Each row of a before or after table is a point. The points were changed in one or more steps. Then noise was added and the rows were shuffled. The steps act on how far a point lies along the listed directions, d1 being the first. Write out the steps. A step turns or swaps two directions, mirrors them in a line or flattens them onto one, adds a multiple of one to another, or multiplies one. Angles are multiples of 10 degrees, from the lower direction toward the higher: turns from -170 to 170, lines from 10 to 170 but not 90. Use the fewest steps. Two steps may share a direction if one is a turn and the other turns, adds or multiplies; they go together, in the order done. Otherwise the lowest direction goes first.

Directions:
(1): [  3  44 -42]
(2): [-49  27  25]
(3): [-36 -33 -36]
Before (10 x 3):
[[ 15  41   2]
 [  3  -5 -24]
 [  3  10  16]
 [-10  27  -2]
 [  1  -4 -15]
 [ 10  10 -22]
 [ 12 -33  20]
 [ 12  26  -9]
 [-60   8  28]
 [-17 -42  30]]
After (10 x 3):
[[-50 -22  13]
 [ 11  -1 -25]
 [  8  12  10]
 [-11 -17 -37]
 [ -8   2  12]
 [ -8 -15 -26]
 [ 56  42  39]
 [ 33  27  13]
 [ 19  21  32]
 [-60 -27  22]]
Steps: flatten d1 and d2 onto the line at 130 degrees; multiply d3 by 2.5

Directions:
(1): [ 22 -32  21  11  24  50]
(2): [ 38   4 -42 -34  28  -3]
(3): [-31  -4   7   6  60 -21]
(4): [ 27  23 -15  59   9  -8]
Before (13 x 6):
[[ 25   6 -34 -20 -20  10]
 [ -6  -7  19  30 -10  24]
 [ -6  -5  15  -1 -17  20]
 [ 34 -10   1 -19  36  -4]
 [ 14 -18   5   4  23  38]
 [ 16   5  23  29 -11  27]
 [-27 -22  27 -30  14   5]
 [ 37  -1 -12 -21 -19   5]
 [  4  -8   6  21  30   9]
 [ -6  -9   6  27  18  14]
 [-28 -22  20 -22 -21  -4]
 [ 39  30 -22   2 -29  -3]
 [ -6  18   4  28 -34   0]]
After (13 x 6):
[[-34  14  -2   2  -7 -25]
 [-35  18  17   3   8 -25]
 [ 11 -21  44   6  -9  17]
 [-30  -2   5  -9 -19  -5]
 [ -2  -2   9   5  61   3]
 [ 23  15   0  17 -46  -1]
 [ 24  14 -24  21 -22 -19]
 [-15  17 -19 -13  24 -25]
 [ -9  20  -6  16  -3 -15]
 [  4  -9  -1  29  36  20]
 [-30   0  25  21 -21   8]
 [ 11  -8  17  32  31   3]
 [-22 -11  18 -12 -21   0]]
Steps: turn d1 and d2 by -100 degrees; turn d3 and d4 by -140 degrees

Directions:
(1): [ 18  -6 -34  36  17  22  19 -34  -4]
(2): [ 46   6  -9   7 -20   9  -4  27  41]
(3): [-13 -60 -27  -6   0  -7 -18   8  14]
(4): [-17  -2  -2   2 -59  31  -7 -15  -9]
Before (10 x 9):
[[ -5 -24   8 -16 -52  26 -21  15  17]
 [-20  27  46 -27 -16  -1  -6  20 -13]
 [-21  25  16  -4  -1  -6  18   2 -22]
 [ 21  44  26  -6   0   3   3  12   4]
 [ 54  60  17  22  -1   5  21   5  12]
 [ 26   0 -21  -3 -35   9  -8  19  14]
 [-27 -43   9 -26  -3 -20 -26  22   3]
 [  6 -21 -27  -8 -44  25 -14  27  34]
 [-15 -26  -9 -22 -17 -24 -24  20  12]
 [ 13  36  33 -11 -16   6  -6  22   9]]
After (10 x 9):
[[ 24 -26  -8  -6 -21  10 -16  36  39]
 [ -8 -28   8 -19 -23   2 -27  27  19]
 [ 25  39  12  -7   2 -23  -1  19  13]
 [-51 -50   2 -18 -38  -5 -23  -4 -17]
 [-14   3   9 -30  13 -30  -6  21 -17]
 [ 13  -1  26 -24  43 -25  -5  37  19]
 [  6 -22 -27  11 -17   9   6  10  17]
 [ 43  41  21   5   5   0   6  23  20]
 [-17  21  20 -33  39 -29   0  34  -2]
 [-15 -31  -2 -16 -31   8 -23  11   8]]
Steps: mirror d1 and d2 in the line at 150 degrees; turn d3 and d4 by -150 degrees

Directions:
(1): [ 26   2 -14  25 -39  32  60 -20   0 -43 -37 -33]
(2): [-59  -8   0 -58 -33  21 -12 -38  12  12   1 -46]
Before (8 x 12):
[[ -6  -6   6 -10  -8  -4  -1  -6   4   1  -1   0]
 [ 25  -6   6  41  47 -29 -10  29 -11  14  14  44]
 [ 49   8  -8  50  10   0  31  14 -11 -25  -6  21]
 [ -4   3   3   6  27 -15 -23  15  -1  17  21  28]
 [ 24   9 -15  33 -17  19  48 -19  -8 -36 -44 -20]
 [  6   6   5  12   4  -7   0   5 -14  -2   7  12]
 [  9   1 -12   0 -24  19  18  -9  -4 -14  -9 -18]
 [ -6  -3   3   4  18 -19 -12  11   0  12   2  19]]
After (8 x 12):
[[-35   3   9 -24  39 -29 -53   2  -4  38  18  22]
 [ 25   8 -12  35   0   9  29   5  -3 -22 -10  10]
 [ 14   4   6  16  41 -25 -27  25  -9  17  29  42]
 [  8   7   4  16   3  -4   1   4 -14  -4   7   9]
 [-17  -2  -2 -22   0  -2 -26   0  -3  18  18  -1]
 [ 11  -1   0  21   2  -4  19   6   1 -10 -17   6]
 [ 45  -4  -1  61  31 -14  22  22 -13 -10  -6  30]
 [ -2  -5   5  -7 -11   0   6  -7   3  -3  -5  -2]]
Steps: mirror d1 and d2 in the line at 80 degrees

Directions:
(1): [-11 -15   1  -1 -28  -3  18  27 -19  13  35 -33 -25  -1  16  14  -9  21]
(2): [  8  -9  16  16   6  -1 -18  -8 -24 -16  27  25   7 -19 -34  31 -24  15]
(3): [  3 -11 -15 -28  -2   5  21  -5 -27 -17  11   6  -4 -32   4 -13 -11 -49]
(4): [ 31  12  -3  40  15 -18  26  18  10 -18 -10 -31  -3   0 -11   4 -21 -17]
(5): [-21  44  -7 -13 -10 -26 -18   2 -13   4  10 -19  32  -2  -9 -21 -27   3]
(6): [ -8 -34 -12  -4 -19 -60 -13 -11   1  -5 -17  -5  -9   1 -18   6  15  -6]
Before (13 x 18):
[[ -7  -7   4 -12  -3  24  25   5   1   9   8 -13 -18   2  32  -7   6  -2]
 [  8 -13   1  10   6  12  21   9  -4   0   8 -12 -13 -12   6   8  -3  -9]
 [  1   1  -8  -4   5   8  14  11   5   5  -7 -14   4   6   9 -14   5 -15]
 [-21   6  -5  -9 -18 -12 -14   9   1  12  -7 -19   3  16   9  -6   4   7]
 [ -5 -18  11 -13   1   6 -13  -5 -18   5  32  21  10 -10 -10   9   1   8]
 [  3 -17  19  10  -6  21  -4 -12  -5  -8  18  11 -13  -2  -1  22  10  29]
 [-28   4   7 -12  -5  -5 -17   6 -11   9  12  -8  11   4   7   4  -9  22]
 [ -7  21 -13 -21   5   5  -2   0  -4   1   3 -11  19  -4  15 -16  -9 -17]
 [-16  -8  -3 -23 -16 -11 -16  -1 -13  16  16   2  -3   2   5  -1   5  22]
 [ -5  18   4   0  -8  25   2  13   3  14  17 -19   0  17  17  -1  -8  23]
 [ -1 -27  17  13 -13  13  -1   7  -9   8  23   2 -16   7  -2  37   0  35]
 [  2  16  11  22  10   7  -3   8   5  -4   2  -8   4   4 -16   6  -9   9]
 [ -2 -14   7 -13  -4  36  11   4 -30   0  38   2  -5 -19  11   6 -18   1]]
After (13 x 18):
[[ 10  25 -10   7  17  -3  -4  -2  15 -15 -38  -3  21   8  -7 -19  -4 -36]
 [-11  -6   9  -4  10  16 -19 -18  13  13  -9  22   7   4  -2   4  21  15]
 [-21   0   3 -24   1  17 -19 -18 -11  -1   5  27   9 -12 -13  -6   7  -7]
 [-13  -7  -3 -14  -7   8   0   7   4  17  -4  -9   3  12  14  -8  15   6]
 [ 20  -9   8  15  19  -6  -9 -36   7 -35 -21  24   9 -11 -27   3   8 -14]
 [ 38  19  -8  29  32 -31  -3  -8  22 -22 -33  -1  18   5 -26 -10 -11 -21]
 [ 31   4   5  17  47  -1 -26 -48  25 -35 -53  59  35  -1 -44   1   5 -36]
 [ 21 -14   7  30  13 -29  -4   5   2 -10  11  -5  10  -1 -29  15  -7   0]
 [  0 -17   9  14   6 -25 -37 -22  17  -1 -22  16  13  17 -26  10  14  25]
 [-17   1  -8 -10 -19 -18  -6  13   0  17  12 -32  -2  11  18   4   2  16]
 [ -6  -6   4  -2  12 -13 -13 -24  31   4 -39   8   2  19   2 -11  28  -1]
 [  5  14  -5  11  31 -26 -15 -15  13 -22 -37   7  30   0 -21 -10 -11 -27]
 [ -3   3 -11 -23  13 -12 -36 -45  22  -9 -44  40  28   9 -16 -22  20 -28]]
Steps: turn d1 and d3 by -150 degrees; multiply d1 by 2.5; turn d4 and d6 by -140 degrees; multiply d4 by 1.6; multiply d5 by 0.7
